Each point is reached from the start by the listed moves, each made once or not at all, plus a little noise. Is the number of moves made odd or even? Then give how often each move was made.

Moves:
(1): [ 25  19 -16 -15]
(2): [ -3  36 -24  46]
(3): [-16  44  50   1]
Start: [ 5  8 -9  3]
Points:
[ 26  62 -52  36] => even (1, 1, 0)
[-11  53  41   5] => odd (0, 0, 1)
[  4  10 -12   2] => even (0, 0, 0)

Moves:
(1): [ 53  -4 -20  -8   0 -19  -2   6 -10   7   3   9]
(2): [  2  44  -7   0   9  -1   2  -4   1 -16 -13   2]
(3): [  3  14  29 -10 -21   6   4  16  11  10  -2   0]
(4): [  3   0   0  25   3  22 -24   4  -1  -6   4  10]
(5): [ -5  12  44   6  68 -22  -7  -8   0 -18  31 -13]
(6): [  6  -4   7 -24  34  47  27  -1  16 -11   6  -8]
(7): [ -7  18 -14  25  10  -1  31  18  -7  22  12  -2]
(8): [-16   8 -11 -17  -9   9 -19  54 -10 -18  27 -16]
(9): [ -8   8 -18  -3  -1   4 -10  12  27  28 -13 -23]
(10): [-16   8  12 -13  12  10 -14  -7 -27  38  21   0]
(11): [ 23  12 -29   1 -32   2 -12 -29  -3   5  39 -37]
Start: [  8  -4 -38 -15 -36  13  10  22   2 -19  -4 -22]
Points:
[-14  23   1 -81 -19  83   7  83  -7  -1  49 -43] => even (0, 0, 1, 0, 0, 1, 0, 1, 0, 1, 0)
[ 25  45 -51 -61 -12  69  28 121   3  58  49 -64] => odd (1, 0, 1, 0, 0, 1, 1, 1, 1, 1, 0)
[ 87  18 -58 -33 -89   4   0  14   0   3  37 -49] => odd (1, 0, 1, 0, 0, 0, 0, 0, 0, 0, 1)
[  5  65  -5  -7  89  40  64  30  11 -44  29 -45] => even (0, 1, 0, 0, 1, 1, 1, 0, 0, 0, 0)
